Each wall is flat, endless, passes through zero and stands at right angles to its row. A trip goes straight from one point to another. List the walls that it crosses, first one first.

Walls:
(1): [-.07, .40]
(2): [-.25, .13]
(3): [-.60, .22]
(4): [-.30, .36]
(5): [-.20, .09]
(6): [.33, .07]
(7): [.03, -.37]
(8): [.29, .17]
Trips:
[.00, -.15] to [.30, -.14] => 6, 8
[.41, -.29] to [.39, -.45] => none
[-.20, -.94] to [-.51, -.59] => 3, 5, 2

Walls:
(1): [-.01, -.01, -.33, .45, -.16, .61, .00, .28, .03, -.36, .37, -.34]
(2): [.06, -.28, -.40, .31, .18, -.63, .04, -.24, -.19, .37, -.27, -.18]
(3): [-.21, -.68, -.50, -.16, -.90, .05, .28, .07, -.14, -.06, -.16, -.35]
(4): [.61, -.29, -.23, -.29, -.48, .35, -.18, .48, .39, -.14, -.60, -.06]
(5): [-.50, -.63, -.04, -.37, .33, .03, .08, -.94, -.09, -.66, .55, .38]
Trips:
[-.47, .21, .16, .20, -.36, .06, .28, .16, .25, .53, -.21, .12] to [.66, -.04, .12, -.41, .43, .34, -.11, .09, -.15, .09, -.01, -.19] => 4, 3
[.31, .44, .32, .47, -.16, .28, .01, -.29, .03, -.22, -.43, .01] to [-.15, .26, .22, .53, .18, -.30, .14, -.03, .04, .52, .20, -.20] => 4, 2, 1
[-.14, .03, -.49, -.36, -.05, -.16, -.32, .40, .02, .27, .19, -.12] to [-.16, -.06, -.03, .16, -.46, .02, .28, .03, .29, -.40, -.15, -.43] => 2
[-.18, .19, .31, .10, -.34, .19, -.40, -.33, .12, -.14, -.08, .50] to [.26, .39, .25, .26, .10, -.01, -.64, -.48, -.22, .37, -.01, .49] => 5, 2
[.35, -.23, -.26, -.24, .40, -.11, .48, -.28, .42, .49, .06, -.20] to [.35, .47, -.27, .11, .06, -.25, -.28, .33, -.28, .39, .22, -.44] => 5, 4, 1
[-.03, -.05, .37, -.03, .00, -.58, .10, .05, .11, -.05, .17, -.01] to [-.43, .34, .48, .06, -.29, -.14, -.61, .25, -.39, -.19, .64, -.80] => 2, 5, 1
[.05, -.08, -.04, .08, .41, -.40, -.09, -.38, -.73, .29, -.01, -.40] to [-.25, .79, .11, -.17, .28, .13, .50, -.08, -.54, -.24, -.02, .05] => 2
